Every row gives one point. Each copy is the shape, with its points in the same order, turned, moved and blurred by noise. Say if it was mirrored as well.

Shape, 8 rows:
[[-1.7  3.8]
 [ 3.0 -1.6]
 [-2.1 -0.1]
 [ 0.4  2.7]
 [ 0.1 -1.4]
 [ 1.3  4.3]
 [ 0.6 -0.4]
 [-8.1  4.3]]
Copy 1:
[[-2.3 -4.8]
 [ 1.3  0.8]
 [-3.3 -1.1]
 [-0.3 -3.6]
 [-1.3  0.5]
 [ 0.6 -5.5]
 [-0.9 -0.8]
 [-8.7 -6.4]]
Copy 1 is: mirrored
Copy 2:
[[-4.7 -1.8]
 [ 2.3 -2.4]
 [-2.0  1.1]
 [-2.8 -3.9]
 [ 0.4 -0.4]
 [-3.6 -4.3]
 [ 0.0 -2.1]
 [-8.3  3.0]]
Copy 2 is: mirrored

Shape, 9 rows:
[[ 0.8  0.0  2.3  5.2]
 [ 4.2  2.3  5.5  6.2]
 [-2.9  5.1  5.8  0.3]
 [-0.7 -2.0 -3.3  0.3]
 [ 3.1  4.3  2.6  3.0]
 [ 4.1  4.0  3.1  4.6]
 [ 1.8 -5.3 -1.1 -2.2]
 [-1.7 -2.0 -2.1 -1.7]
 [-0.5 -2.6 -2.2 -2.9]]
Copy 1:
[[-0.8  0.7  3.5  5.0]
 [ 4.0  2.3  3.3  7.8]
 [ 0.8  6.5 -2.8  3.8]
 [-3.2 -1.5  1.8 -2.9]
 [ 3.3  4.0  3.9  3.6]
 [ 2.9  4.0  4.0  4.0]
 [ 1.0 -4.0  0.7 -3.0]
 [-2.6 -0.3 -0.5 -4.0]
 [-1.3 -0.8  0.4 -3.4]]
Copy 1 is: mirrored
Copy 2, 9 rows:
[[ 2.6  0.3  1.7  4.8]
 [ 5.9  3.0  4.9  5.1]
 [-1.9  3.5  6.0 -0.3]
 [ 0.6 -2.8 -3.6 -0.1]
 [ 3.9  4.5  2.1  1.7]
 [ 5.1  4.5  2.3  3.2]
 [ 3.5 -6.1 -1.7 -2.0]
 [-0.6 -2.8 -2.2 -1.3]
 [ 0.3 -3.8 -2.7 -2.6]]
Copy 2 is: only turned
Copy 3 (9 x 4):
[[ 2.5 -0.9  2.6  5.0]
 [ 6.7  1.5  4.8  5.6]
 [-1.6  4.9  7.2  2.0]
 [-0.9 -2.2 -2.2 -0.5]
 [ 4.0  3.9  2.1  3.2]
 [ 5.6  3.5  2.8  3.9]
 [ 1.7 -4.7 -0.9 -3.2]
 [-1.8 -2.0 -0.2 -1.8]
 [-0.9 -2.3 -1.4 -3.3]]
Copy 3 is: only turned

Shape (10 x 6):
[[ 1.3  0.8  2.3  5.3  5.7 -3.9]
 [-3.8  0.9  2.8 -0.7  2.2  1.4]
 [ 3.4  3.6 -1.9  2.1  4.1 -3.4]
 [ 3.0 -4.2  2.7 -0.7  3.5  5.6]
 [-3.9  6.2 -0.1 -2.4  0.0 -1.7]
 [ 2.4 -2.3 -2.1  5.2  6.5 -4.9]
 [-0.5 -2.4  1.4 -4.1 -1.3  1.3]
 [ 0.9 -2.3  2.8 -0.2  2.2  1.4]
 [-4.0 -1.2 -4.9 -1.2 -2.0  2.4]
 [-0.6 -3.3  0.1  4.1 -2.1  2.6]]
Copy 1, 10 rows:
[[ 3.8  0.4  2.1  6.7  4.8 -3.6]
 [ 0.0 -0.4  4.8  0.3  2.3  1.4]
 [ 5.6  3.0 -1.7  3.2  4.2 -3.3]
 [ 3.8 -3.9  1.6  3.2  5.7  7.0]
 [ 1.0  4.7  2.2 -2.5 -0.8 -1.8]
 [ 3.1 -2.6 -2.0  6.8  6.7 -4.8]
 [-1.1  0.5 -1.3  0.6  1.7  5.4]
 [ 1.3 -1.1  1.8  3.4  3.6  3.8]
 [ 0.1 -4.0 -1.3 -2.8 -3.0  0.8]
 [ 1.9 -4.7  1.1  4.3 -2.0  2.4]]
Copy 1 is: mirrored
Copy 2:
[[ 5.5  0.8  3.4  3.5  2.8 -5.8]
 [ 0.4  2.1  4.6 -3.1 -0.9 -0.7]
 [ 5.6  3.0 -2.7  1.3  3.5 -4.3]
 [ 4.7 -1.4  4.9 -1.1  2.2  5.7]
 [-2.2  5.7 -0.8 -3.3 -0.2 -3.7]
 [ 9.6 -1.1  1.0  1.3  2.1 -6.4]
 [-1.2 -2.7  1.1 -4.9  0.9  1.0]
 [ 2.2 -1.6  3.3 -0.9  1.9  0.4]
 [ 1.7  0.0 -1.7 -5.5 -6.0  0.1]
 [ 2.4 -2.9  2.2  1.8 -4.1  0.8]]
Copy 2 is: mirrored
Copy 3 (10 x 6):
[[ 0.7  1.8  0.5  3.8  8.2 -5.9]
 [ 0.9 -3.2  1.8  2.1  3.8  1.4]
 [ 4.3  2.6 -3.9  1.1  6.3 -4.8]
 [-3.7  2.0  0.4 -4.3  5.6  2.2]
 [ 7.1 -3.6 -1.2  3.1  1.3  0.3]
 [-1.4  1.5 -4.9  1.9  9.0 -8.1]
 [-0.3 -3.7 -0.2 -3.9  1.1  0.2]
 [-1.5  0.1  0.3 -1.6  4.3 -0.9]
 [-0.9 -4.4 -6.5  0.9  0.4  2.7]
 [-5.1  1.0 -2.1  1.9  0.5 -0.2]]
Copy 3 is: mirrored

Shape, 14 rows:
[[  1.6  -2.0   0.9  -3.0  -2.4  -3.5  -3.4   2.7   1.6]
 [ -3.2  -1.8   0.8  -4.1  -2.6  -0.1  -1.1   0.2  -2.7]
 [ -3.9   4.8   3.3   2.7  -2.6  -3.1  -1.4   2.0   2.0]
 [  3.2  -2.5   2.1   0.5  -2.8   0.3  -2.4  -0.9  -2.9]
 [  3.3  -1.9   3.4   0.1  -0.1  -1.2  -3.0  -1.6   1.1]
 [  2.0   3.9  -0.4  -3.4   0.4   2.6  -3.0   0.6   0.2]
 [  1.7  -1.4   0.6  -2.6  -3.0   3.4  -3.0   2.2   2.4]
 [  2.8   0.1   2.6   1.7  -2.4  -2.4   5.9   2.2  -4.2]
 [  0.1   9.9  -4.7  -2.5   4.5  -0.5  -3.3   2.6   1.1]
 [  3.1  -0.5   3.0  -3.4   5.1   1.9   2.7  -2.4   1.3]
 [-11.9  -0.4   3.3  -1.0   0.4   2.0  -2.2   2.3  -1.9]
 [ -1.6   2.9 -16.1  -1.2  -0.3   2.1  -1.8   1.3   1.8]
 [ -1.1   1.7   3.3  -1.8  -2.7  -1.1   4.6  -7.4   1.7]
 [  2.3   0.3   2.2  -2.3   2.8   1.4   5.2   2.2  -0.8]]
Copy 1:
[[  3.9  -2.3  -0.2  -3.9  -2.4  -2.7  -2.6   3.8  -0.4]
 [ -1.2  -1.0  -1.1  -3.3  -2.3  -2.2  -3.9  -0.5  -4.7]
 [ -1.5   2.8   1.2   2.8  -0.6  -5.3  -1.7   2.3   2.4]
 [  4.2  -1.4   3.5  -0.9  -3.1   0.5  -2.7  -0.9  -3.5]
 [  4.2  -2.1   3.2  -2.2  -1.2   0.0  -2.4  -1.2   1.3]
 [  1.9   3.8  -1.2  -2.9  -2.7   2.5  -5.4   0.7   0.9]
 [  0.9  -1.8   0.0  -2.7  -5.1   2.7  -3.5   2.9   0.1]
 [  1.6   3.9   4.8  -1.7  -0.1  -1.2   3.9   1.0  -5.6]
 [  2.5   9.0  -6.4  -1.0   1.8   1.0  -6.2   2.6   3.2]
 [  0.7   1.3   1.7  -7.0   1.6   4.0  -0.5  -3.5   1.5]
 [ -9.0  -1.9  -0.9   0.7   2.2  -3.6  -7.1   0.1  -3.0]
 [  3.4   2.7 -15.1   2.2  -1.5   5.2  -2.0   3.2  -3.0]
 [ -1.2   1.6   0.3  -2.8  -3.4  -2.7   2.9  -7.3   0.9]
 [ -0.6   3.5   2.4  -5.8   1.5   3.2   1.3   0.5  -1.9]]
Copy 1 is: only turned
Copy 2 (14 x 9):
[[  1.2  -2.4   3.0  -3.0  -5.3  -0.3  -1.7   0.6  -1.9]
 [ -3.4   0.2   0.9  -1.8  -2.1   2.7  -1.7   0.7  -5.2]
 [ -2.9   5.0   4.7   1.1  -4.6  -1.2   0.9   2.7   1.9]
 [  1.2  -0.7   2.9   2.0  -2.8  -0.9  -1.6  -2.8  -6.0]
 [  1.4  -1.0   4.2  -0.5  -1.9  -2.2  -1.4  -3.9  -1.8]
 [  4.1   4.0   0.9  -3.1  -1.1   2.1   0.3  -1.1  -2.6]
 [  3.1  -0.8   2.9  -0.9  -3.6   4.9   0.1  -2.0  -2.1]
 [ -0.6  -1.2   2.1   3.5  -0.9  -4.1   5.1   2.8  -6.3]
 [  5.5   8.6  -2.8  -4.9  -0.7  -0.3   0.1   3.6   1.9]
 [  1.5  -0.9   1.3  -3.2   4.7  -1.1   3.4  -4.0  -1.8]
 [ -8.0   3.8   3.5   0.3   1.8   6.1  -3.8   4.0  -0.6]
 [  4.8   3.4 -13.5  -0.1  -4.9   5.3  -1.9   2.3   1.3]
 [ -5.9   2.2   0.2  -1.4  -1.7  -2.4   5.3  -6.0  -2.6]
 [  1.4  -1.1   1.2  -1.0   3.7  -0.2   5.4   1.1  -3.4]]
Copy 2 is: only turned
Copy 3:
[[ -0.2  -2.7   2.8  -1.9  -0.3  -3.3  -2.7   2.5   2.0]
 [ -4.9  -1.1   1.8  -3.6   1.5   1.4  -2.4  -1.0   0.3]
 [ -3.1   3.4   4.4   4.5   0.7   1.3  -4.7   2.5   1.7]
 [  1.3  -2.9   5.0  -1.3   1.0   1.4   0.1  -1.9  -0.5]
 [  3.5  -2.4   3.0   0.2  -0.1   0.2  -3.1   0.1  -2.1]
 [  2.2   1.5   0.4  -3.4   2.2   4.6  -1.8   3.0   2.9]
 [ -0.1  -4.8   1.3  -2.0  -0.4   3.7  -1.6   3.2   2.8]
 [ -2.0   2.1   4.1   1.6   1.0  -0.3   5.6   0.2  -3.8]
 [  2.8   7.1  -3.8  -1.3   5.6   2.7  -2.9   4.8   5.7]
 [  3.3   0.0  -2.4  -2.4  -0.8   3.9  -1.2   2.6  -5.7]
 [-10.3  -0.1   0.8   0.7   5.2   4.9  -8.3   1.2  -1.3]
 [ -0.8   0.6 -11.1  -1.0   3.9   1.7   2.0  -2.3  11.7]
 [ -1.0   4.2   1.0   0.0  -6.9   4.1  -1.9  -3.1  -3.5]
 [ -0.3   0.9  -1.2  -1.5   0.9   2.6   3.2   4.3  -4.9]]
Copy 3 is: mirrored

Shape:
[[ -1.3   0.3   1.9   5.0   0.2   1.8  -2.3  -0.1  -0.8   0.4   0.9]
 [  0.6  -2.8   1.5   3.5   0.0  -9.7  -2.5   0.5  -0.7  -3.3  -5.6]
 [ -1.7  -5.1   1.5  -2.0  -1.7   2.9   2.7   1.4   0.7  -2.6   0.2]
 [ -1.9   1.5   3.5  -0.4  -1.9   2.8  -1.2  -7.4  -1.2   0.8  -1.1]
 [  3.7  -0.6   3.4  -0.4   2.3   2.3  -0.4  -0.2  -0.4  -2.0   1.3]
 [  3.6   1.8   2.3  -3.4  -0.3   2.1  -2.2  -1.8   0.7  -1.5   0.4]
 [ -1.8  -0.8  -2.5  -2.0   1.1  -2.6   5.9  -0.2  -0.8   2.1  -1.2]
 [  1.2  -0.1  -0.3  -1.3  -1.6  -0.2   3.3  -5.7  -0.6  -2.8  -4.6]
 [ -2.2  -5.7   2.9  -2.4  -1.7  -3.2  -3.1  -0.1   0.3  -2.8  -0.1]
 [ -1.4   0.9  -9.8  -3.2  -0.4   2.4  -2.7   0.5   1.6  -1.6  -4.3]
 [ -1.8   1.4   3.7   2.1  -1.7  -4.2  -2.6  -0.3   4.3  -2.5  -1.7]
 [ -1.9   1.7   2.1   2.5  -2.0   2.9   0.5  -4.6  -0.3  13.0  -1.2]
 [ -1.5   2.0   0.5  -2.6  -1.5  -0.9  -1.6  -2.4  -2.1  -3.4   1.2]
 [ -1.3  -0.7   3.0  -3.9  15.4   0.3   8.0  -0.6   0.6  -1.0   0.7]
 [  2.8   1.1   0.9  -2.0   5.0  -2.4   5.0 -13.5   0.6   2.5   0.4]
 [  0.6  -0.2   4.3  -3.7   8.8  -2.8   0.7   1.3  -0.9  -2.2  -2.8]]
Copy 1:
[[ -4.1  -1.9   2.7   0.7  -1.8   0.1   0.9  -1.4  -0.5   0.3   1.4]
 [  0.3  -5.7   1.7  -0.1  -4.4  -4.2   6.0   6.3   0.6  -6.3   0.6]
 [  1.1  -3.5   1.0  -4.1   4.7   2.9   2.1   0.5   4.8  -0.9   2.4]
 [  0.3  -0.6   1.6  -1.4  -2.4   1.9  -1.1  -6.1  -1.3  -4.7   2.0]
 [  0.1   0.6   2.8   0.2   5.1  -0.6   0.4  -0.1  -2.2  -1.0   0.7]
 [  2.5   3.2   1.6  -0.7   1.5  -0.6  -1.8   0.6  -3.1  -1.6   0.4]
 [  1.3  -1.9  -5.7  -0.6   1.4  -3.9   1.7  -2.2   5.0  -0.5   0.4]
 [  4.0  -0.8  -2.1  -0.2  -0.1  -1.0  -1.0  -0.9   2.6  -7.6   1.7]
 [  1.4  -4.3   3.4  -6.8  -0.5  -1.2   4.4   2.1   1.8  -2.4   1.6]
 [  1.6   0.7  -4.6  -2.9  -2.3   1.1  -6.1   5.2   4.8   1.1  -2.2]
 [  1.6   1.0   4.0   0.4  -4.9  -2.5   4.2   1.1   1.6  -1.8   0.2]
 [ -1.0  -4.4  -5.1   3.3  -4.5   2.0   0.4 -10.4  -3.8   2.2   2.9]
 [ -1.1   2.6   0.0  -4.5  -1.1  -2.3   0.0   0.5   0.7  -3.5   1.9]
 [  0.1  -0.3   0.3   2.2  10.8 -11.1  -0.4  -6.0   2.7  -1.7  -7.0]
 [  5.3  -2.5  -2.0   2.0   1.0  -8.2  -5.8  -8.9  -2.1  -7.4   3.3]
 [  1.0  -1.0   0.8  -0.3   4.6  -6.6   2.9  -0.1  -1.1  -3.3  -5.9]]
Copy 1 is: only turned
Copy 2, 16 rows:
[[ -1.6   0.2   3.6   3.1   4.1   1.1  -1.0  -0.2  -4.9  -1.5  -0.5]
 [  6.2  -1.6   3.1   5.6  -0.2  -5.5  -3.1   5.4  -1.3   2.3  -0.2]
 [  1.5  -1.4   0.0  -1.3  -2.6   7.6  -1.7   0.9  -2.0   0.1  -0.7]
 [  0.8   1.2   2.7  -2.1   3.0   0.8  -3.6  -5.0  -2.8  -3.2  -5.0]
 [  2.3  -1.1   2.9  -0.4   4.9   4.7  -0.4   2.6   0.6  -4.0  -0.9]
 [  2.3   3.1   1.7  -2.5   4.2   3.5  -2.8   1.2   1.8  -4.4  -1.1]
 [  0.9  -1.5  -1.0  -3.2  -0.7  -0.1   3.1  -0.1   1.4   3.1  -1.2]
 [  5.1   1.1  -1.2  -0.2   0.0   1.3  -1.2  -3.1   2.1  -1.3  -4.8]
 [  3.7  -1.0   1.1  -2.0  -1.1   1.8  -4.8   4.4  -4.2  -0.4   0.0]
 [ -2.9   3.0  -9.2   1.9   0.4   0.8  -2.2   1.4   2.6  -1.2  -0.1]
 [  1.9   1.1   4.9   2.7   0.4  -0.5  -5.8   1.3  -0.4   1.7   1.7]
 [ -8.0   2.9   5.6  -4.2   1.1  -4.4   3.4  -4.0  -1.7  -4.4  -5.2]
 [  4.4   1.7  -0.9  -2.3   4.2   1.8  -3.6  -0.5  -2.0   0.1   1.2]
 [ -0.8 -12.2   1.8  -6.1   6.7   5.1   0.0   3.0   7.6   3.3  -3.2]
 [  3.8  -6.6   1.2  -4.6   3.9  -4.3  -0.4  -6.4   4.8  -6.2  -5.3]
 [  2.4  -4.7   2.5  -3.0   6.4   1.7  -2.8   7.1   3.1   2.4  -3.1]]
Copy 2 is: mirrored
Copy 3:
[[ 3.2 -0.3 -1.6  2.7 -2.7  0.4 -0.8  0.3 -1.7  1.5  2.1]
 [-6.1 -6.3  0.4  5.5 -1.3  3.4  3.3 -4.4 -3.2 -2.8 -2.0]
 [-1.6 -3.9 -1.6 -3.2 -0.6  5.1 -3.6  2.7 -0.3  1.9  4.4]
 [ 1.6  2.6 -0.8 -2.7 -5.1  0.5  0.4 -1.7  3.5  2.5 -0.3]
 [ 3.7 -2.1  2.0 -2.0  0.5  2.8 -2.2  0.1 -1.0 -1.8  3.0]
 [ 2.4  0.4  2.5 -2.2 -0.1  1.6 -3.8 -0.3  1.1 -3.2  0.1]
 [-2.1  0.4 -0.6 -1.5  4.0  6.5  3.4  4.5  0.6  1.0 -0.5]
 [-0.9 -1.2  1.4 -3.1 -3.9  5.8  3.2  1.5  2.0 -2.0 -2.1]
 [-4.9 -3.8 -2.1 -1.0  0.1  2.4 -3.1 -3.9 -0.1 -0.2  1.4]
 [-4.6  1.9 -3.8 -1.5 -1.1  0.5 -2.9  8.0 -2.6 -4.3 -5.0]
 [-4.0 -0.9  1.6  4.4 -2.7 -0.2  0.0 -2.1  0.8 -1.4  3.7]
 [ 6.1  4.2 -3.4  4.3  0.5  1.7  0.7  3.1  7.2  6.7 -2.8]
 [-2.8  2.3  1.5 -3.2 -2.5  2.0 -1.0 -1.3 -2.5 -0.5  0.7]
 [ 2.5 -5.4  2.9 -7.4  9.4 -2.2  7.7  4.4 -0.4 -0.7  6.2]
 [ 4.6  2.6 -0.9 -6.7  0.9  3.2  8.6 -3.1  7.4 -3.8 -0.5]
 [-0.6 -6.1  4.7 -3.9  5.6 -2.2  2.1 -0.3 -1.6 -1.3  1.1]]
Copy 3 is: mirrored
